Each row is a point. Each copy is the shape, with its points in the same order, stretched, turned, moved and blurred by noise. Say if it was mirrored as well.

Shape (8 x 3):
[[  1 -31  25]
 [ 20 -26  60]
 [ -8  43 -19]
 [-33   2  -8]
 [-25 -35 -10]
 [-18  27  23]
 [ -4 -21 -37]
 [ -1 -12  21]]
Copy 1, 8 rows:
[[ 11 -31  -4]
 [ 50 -46  -2]
 [  0  49  -1]
 [-19  12 -31]
 [-28 -17 -17]
 [ 23  17 -28]
 [-37   3  13]
 [  9 -20  -5]]
Copy 1 is: mirrored
Copy 2, 8 rows:
[[  4 -31  13]
 [ 42 -43  34]
 [-25  50  25]
 [-50  11  19]
 [-42 -19  -3]
 [-18  16  48]
 [-30   7 -22]
 [ -1 -15  20]]
Copy 2 is: only turned
Copy 3, 8 rows:
[[-18 -17   8]
 [-23 -25  42]
 [ 55  15  -2]
 [ 24 -15  -9]
 [ -9 -25 -28]
 [ 33 -18  14]
 [ -1  11 -38]
 [  0 -11  10]]
Copy 3 is: mirrored
Copy 4, 8 rows:
[[-25 -12  24]
 [-45  24  23]
 [ 20  -7 -49]
 [ -9 -40 -22]
 [ -8 -47   9]
 [-28  -4 -36]
 [ 27 -43  10]
 [-24  -8   4]]
Copy 4 is: only turned

Shape:
[[-34 -14 -34]
 [ -8  -8   9]
 [-10  10 -12]
 [ 29 -16  16]
 [ 12   2   2]
 [  5  11   3]]
Copy 1, 6 rows:
[[-16 -54   3]
 [ -3  -9   8]
 [-18 -20  -4]
 [ 33  21 -10]
 [  4   1 -10]
 [ -6   1  -6]]
Copy 1 is: only turned
Copy 2:
[[-60   0  20]
 [ -2   0   9]
 [-25  22  15]
 [ 19  -4 -31]
 [ -1  15 -11]
 [ -2  20   0]]
Copy 2 is: only turned

Shape:
[[  5  28  31  25]
 [-22 -30  13  24]
 [ -1  -7 -17  17]
 [ 13 -34  -7 -17]
 [ -5  29  24 -12]
 [-44 -12  23 -42]
 [ 15  10  -8  -8]]
Copy 1:
[[  5 -37  35 -10]
 [-20 -25  -4  33]
 [ 12   1  -6  16]
 [ -3  33  12  40]
 [-11  -4  35 -20]
 [-60  14  11  -3]
 [ 13  19  20   2]]
Copy 1 is: mirrored
Copy 2:
[[  6  45  -2  14]
 [ 13 -20   3  33]
 [-23 -21  -6  13]
 [  6 -42 -24  -4]
 [ 14  22   7 -17]
 [ 44 -34  37 -24]
 [-11  -3 -13 -16]]
Copy 2 is: only turned
Copy 3 (7 x 4):
[[ 25  -7  52  31]
 [-22  33  10  37]
 [ -1   5 -13  24]
 [-35  -1  -6 -13]
 [ 26   4  44  -1]
 [ -7  60  27 -12]
 [ 10 -15   7  -5]]
Copy 3 is: only turned

Shape (12 x 6):
[[-11 -17  12   2  14 -21]
 [-13  -1  15  -3  19 -19]
 [  8   6  21   0  -3 -21]
 [ 26   5   1  -6   2 -20]
 [ -8 -17  26  -3 -31 -17]
 [ -1  -7  18  -2   4 -15]
 [ 17   1  16   3 -28 -10]
 [ 14 -14 -49   7  19  52]
 [  2  18  23  -4  -3 -17]
 [-14  20  27 -24  10  15]
 [  1  12 -14  -8 -45  -5]
 [-10  20  26  11  -1 -12]]
Copy 1, 12 rows:
[[-31 -22   7   0  -5   4]
 [-33 -15   5  -8   5 -10]
 [-18 -17  12   4  19 -11]
 [  3 -18  20   2   4 -12]
 [-20 -33 -12  20  15  11]
 [-20 -21   6   0   9  -2]
 [  0 -18   2  16  22   4]
 [ 31  31 -17 -22 -30  28]
 [-20 -12   5  -2  28 -18]
 [-15  -4 -17 -33  32 -15]
 [  8  -1 -32  25   8  -7]
 [-34   1   1  -1  33 -14]]
Copy 1 is: mirrored
Copy 2:
[[ 11 -28  14 -27  21   9]
 [  6 -13  17 -37  21   8]
 [-11 -24  -4 -45   5   3]
 [ 15 -17   4 -34 -18 -10]
 [-30 -52  -3 -25   1  17]
 [  0 -27   3 -34  10  11]
 [-22 -32 -24 -30 -16   4]
 [ 60  32  10  38 -21  30]
 [-17  -8  -3 -45   5   0]
 [-26  14  27 -34   7  26]
 [-38 -21 -13  14 -13 -15]
 [-22  -3 -17 -39  19   5]]
Copy 2 is: mirrored

Shape, 11 rows:
[[ -1 -25  13  35  11  37]
 [ -4  -7 -25  11 -11  -1]
 [  2  -7 -22  12  13  32]
 [ -2 -11   6  -9  27  -5]
 [ 12  22  34  -1   8  -9]
 [-12 -15  -6 -12  -8  40]
 [ -2   2 -17  13  -9 -16]
 [ 47 -26  27 -15  19 -11]
 [ 10  11   8  39 -22 -14]
 [ 47  10  33 -10 -23  19]
 [ -9  19 -14  -8 -13  31]]
Copy 1, 11 rows:
[[-12 -25  19  10   3  26]
 [  1   5 -13  29 -11   7]
 [  7   1   8  26  11  31]
 [-11  -1 -13 -15  19   8]
 [ -2   0  23 -17  27 -33]
 [ 14   1  17 -15 -18  30]
 [ -4   4 -19  28  -5  -5]
 [ 41 -34 -13 -22  41 -11]
 [ -2 -12   7  35  -4 -29]
 [ 60 -18  45 -15  17 -32]
 [ 10  22  37   5  -9   7]]
Copy 1 is: only turned
Copy 2 (11 x 6):
[[-27  -4  13  37 -11 -17]
 [  5  -8 -20  16 -30  15]
 [-22   3 -11  44   0  14]
 [-20  -2  -8  -1  28 -10]
 [ -2  21  28   0  26 -12]
 [ -9 -31  10  33   5  15]
 [  9   0 -14  10 -21  15]
 [ 14  15  -5  12  41 -53]
 [ 22  15  12   9 -36  -3]
 [ 36  10  38  35  24 -26]
 [  0 -11  12  30   2  36]]
Copy 2 is: only turned
Copy 3 (11 x 6):
[[-44 -10  38  -4 -24  11]
 [ -8  -1  -4 -21   6 -11]
 [-32   5   8 -16   1  18]
 [  2 -15   5   8   6  21]
 [ 20  12   7  18 -18  15]
 [-22 -18  -8 -26 -12  29]
 [  1   2  -5 -15   2 -16]
 [ 45  -8  27 -11   8  27]
 [  2  16  19  -6 -24 -25]
 [ 34  22   7 -24 -31  29]
 [-17   6 -18 -20 -15  21]]
Copy 3 is: mirrored
Copy 4:
[[-36   5  43  15 -21 -21]
 [  9  27  11  -1  -3 -20]
 [-19  14   4  23 -17 -11]
 [  0   8  28  11  24  27]
 [-14 -10  26 -28   7  41]
 [-43  31  -9  -2   8 -17]
 [ 21  17  18  -7   0  -9]
 [ -7  45  45  -2  31  59]
 [ 11   6  34 -26 -24 -10]
 [-46  40   8 -47  -5  31]
 [-34  13 -23 -15  -9 -14]]
Copy 4 is: mirrored

Shape, 12 rows:
[[ -4   8   8  -4  49 -17  -4 -16]
 [  4  27  -3 -39  10 -33  37  -8]
 [  0  16  33 -52  21 -34   2   1]
 [  3  -3 -28 -12  -2   2 -26  -6]
 [ 28  40  20 -50  12  -3  12  -7]
 [ 11 -23  -6  12   4  19  -4 -19]
 [-15   5  -8  32 -21  17 -19  -1]
 [ 20 -23 -25  33  -6   9 -17  27]
 [-10  38  10 -48  30  -2  23  -6]
 [  7  29  -8 -41  25  -6  11  24]
 [-13 -19   4   0  -8  27   3   6]
 [  3 -10 -44 -20 -14  15  -7  22]]
Copy 1:
[[-18  49  23   0  30  25 -23  19]
 [  1  48  24  15 -22  49  18  21]
 [ 23  53   6   1  -1  14  -7  60]
 [-17  10 -16   6 -10   3 -26 -35]
 [ 47  59 -12  33  -2  34  20  13]
 [ -7  -1  18  13  12 -10  -3 -34]
 [-26 -24 -39 -12  14   8  -1 -37]
 [-47 -24  -4  33   9  -4 -17 -26]
 [ 41  41   6  -4   3  56   4  20]
 [ 15  28   1  23  -4  54 -13  18]
 [ 15 -33   2  -6  10  -1  -1 -14]
 [ -5 -25 -11  20 -26  19 -21 -38]]
Copy 1 is: mirrored
Copy 2 (12 x 8):
[[ -1  -9  -8  23  30 -27 -30 -10]
 [ 11   9   6 -26  46  10   1 -20]
 [-16  17 -27 -27  34 -27 -12  18]
 [  4  -8  11 -15 -37  11   7  -9]
 [  3  42  -8 -31  35  11 -33  -7]
 [ 26  -3  29  18 -14  13 -14  19]
 [  0   8   4  35 -35  38  17 -13]
 [ 48 -11   4  17 -43  25   8   7]
 [-16   2  -9 -18  45  16 -18 -15]
 [ 13  -9 -20 -32  21  21 -16 -11]
 [ -1  -9  12   7 -17  39  -2  31]
 [ 22 -23  14 -32 -44  43  16  -2]]
Copy 2 is: only turned
Copy 3:
[[-34  35  14 -14   2 -15  39   1]
 [  8  12  -7 -24  19 -33  42  24]
 [-27  20  19 -19   0 -55  24  35]
 [-12  10 -22 -20   9   4  -9  -9]
 [  9  22  -9 -27 -26 -38  20  31]
 [  5  26  11 -14   4  15  -5 -23]
 [ 13 -14  -5   0 -11  22   0 -28]
 [ -9  23 -12  22  19  27 -14 -13]
 [  4  -2  -3 -36 -11 -24  40  41]
 [ -8   7 -22 -15   3 -12  23  49]
 [ 13 -13  14 -15   2  18 -11   7]
 [  9  -9 -34 -19  22  23 -19  19]]
Copy 3 is: only turned
Copy 4:
[[ -7 -30  22 -10  32 -36   2  11]
 [-11 -16  24  17  23 -34  17 -59]
 [  2 -19  41 -17  40 -22  45 -30]
 [-11 -14  -2 -18 -37  -8   4  -2]
 [ 24   6   3   4  37 -39  58 -25]
 [ 11 -24   1   9 -19  -2  -5  28]
 [-25   4 -15   0 -18  33 -23  23]
 [-16  16  16  15 -43   2 -35  36]
 [-20 -21  17  20  37 -44  52 -31]
 [-26   7  18  19  12 -48  41 -19]
 [-15 -17  11  27 -20  24  18  16]
 [-35  -1  -2  19 -54  -9  20 -12]]
Copy 4 is: only turned

Shape (14 x 8):
[[ -7  12 -16  17  -7  14   8   9]
 [ 11   3 -17 -12 -12  11 -10  12]
 [ 14  11 -12   7  -9 -10 -10 -11]
 [ -5  -7 -12 -15  -3 -47 -12   3]
 [ -5  10  -9   9 -13  11 -14   9]
 [-10  -2  -1  12  -1 -10 -18   7]
 [ 20   3  -7 -16  34  -6  -6  -7]
 [  7 -44  -4  13   3   3 -12  -1]
 [ -8   7  -8  11 -12   6 -11  -9]
 [ 39 -16  15 -13  38   6 -13  -4]
 [ -5  12  -5  12   5   4 -11  -7]
 [  0  14   5  17  -4  17  -9   1]
 [  3  -7  40 -10  17   8  14   0]
 [  2  -3 -11 -18   3  10 -11  -5]]
Copy 1:
[[ 18   9  -2  12   1  10  19 -13]
 [ 28   4 -19 -11  11 -17   9  -7]
 [  6  18 -18  13  24 -16  -4 -15]
 [  7   4 -31  18  22 -25 -27  33]
 [ 24   2  -8   1  16   6  -1 -13]
 [ 12  -3  -4   6  25   5 -11   7]
 [-18   3 -30 -12  26 -25  20  11]
 [ 27 -16  30 -12  15 -31   1  15]
 [ 13  -1  -6  10  11  -2  -5 -19]
 [-15   6  -6 -40  30 -34  17  11]
 [ -1   1 -11   8  19   3   2 -13]
 [  6  10   2  -3  14  12   4 -22]
 [-19   4  10 -25 -19   1  -1  14]
 [  9 -13 -20 -11   7 -21   7  -3]]
Copy 1 is: only turned
Copy 2 (14 x 8):
[[  7 -14 -24  14   0   0  -8   4]
 [-12 -12   0   3 -24   0  -5  17]
 [  2  -3  -2 -16  -8  -2   0   5]
 [-19  20  14 -10   7 -32  20  17]
 [-12  -4 -14   7 -10   0 -12  -2]
 [ -8   5   4   6   3 -12  -2  -8]
 [ 32  -7  18   7 -27  -8  24   9]
 [  3 -47  25   5   9  -6   5  -9]
 [ -9  -6 -15   1  -1   0   3  -8]
 [ 38 -24  49   8 -29  10  15  -6]
 [  9   0 -11   7  -9  -1   2 -10]
 [  8  -6  -9   8  -7  11 -13 -11]
 [ 20   2  32  26   8  23  19  -7]
 [ -7 -11   4   5 -21   2  17   7]]
Copy 2 is: mirrored
Copy 3 (14 x 8):
[[ -1  18  15  21  -1  -1   0  -6]
 [ -8  -5  19   4  -1  11  -6 -17]
 [-16  -5  12   8  -5 -15 -16  -7]
 [-17 -21  -1  -9  -7   8 -24  27]
 [-16   3  21  13  11   4  -1  -3]
 [-13  -7   4   6  16  -1  -3  17]
 [ 15  -4  -1 -10  14 -19 -24 -17]
 [  0 -22 -22  16  13   1  15   6]
 [-23   7   6  15   6  -3  -4  -3]
 [ 24 -18  -5 -17  26 -29  -2 -19]
 [ -8   8   5  11  13 -11  -9   1]
 [-12   9  20   9  14 -13   6  -3]
 [ 11   6 -14 -34  19 -15  26   4]
 [ -8   0   1   2  13   4 -12 -20]]
Copy 3 is: only turned
Copy 4:
[[ 14 -13  12   4 -27  -3  10   8]
 [ 25 -24  16  14   4  14  -8  -3]
 [ 13 -14   6  10 -10 -14 -10 -12]
 [  0  16  -5  15   4 -13 -60   8]
 [ 11 -14  18  23 -16   4   6   3]
 [ -3   6  10  18  -7 -11  -8  16]
 [ 34   4 -10 -25  30 -13  -7  -7]
 [-19 -21 -12   2  16  -9   2  34]
 [  3 -12   2  19 -19  -7   9  -2]
 [ 13  -2  -1 -35  57  -1  15  -5]
 [ 11   0   4   6 -14 -13  10   0]
 [  3  -7  18   6 -11  -2  25  -4]
 [-27  24  -4 -24  30  21  22  -8]
 [ 23 -15  -8   9   9   5   0  -3]]
Copy 4 is: only turned
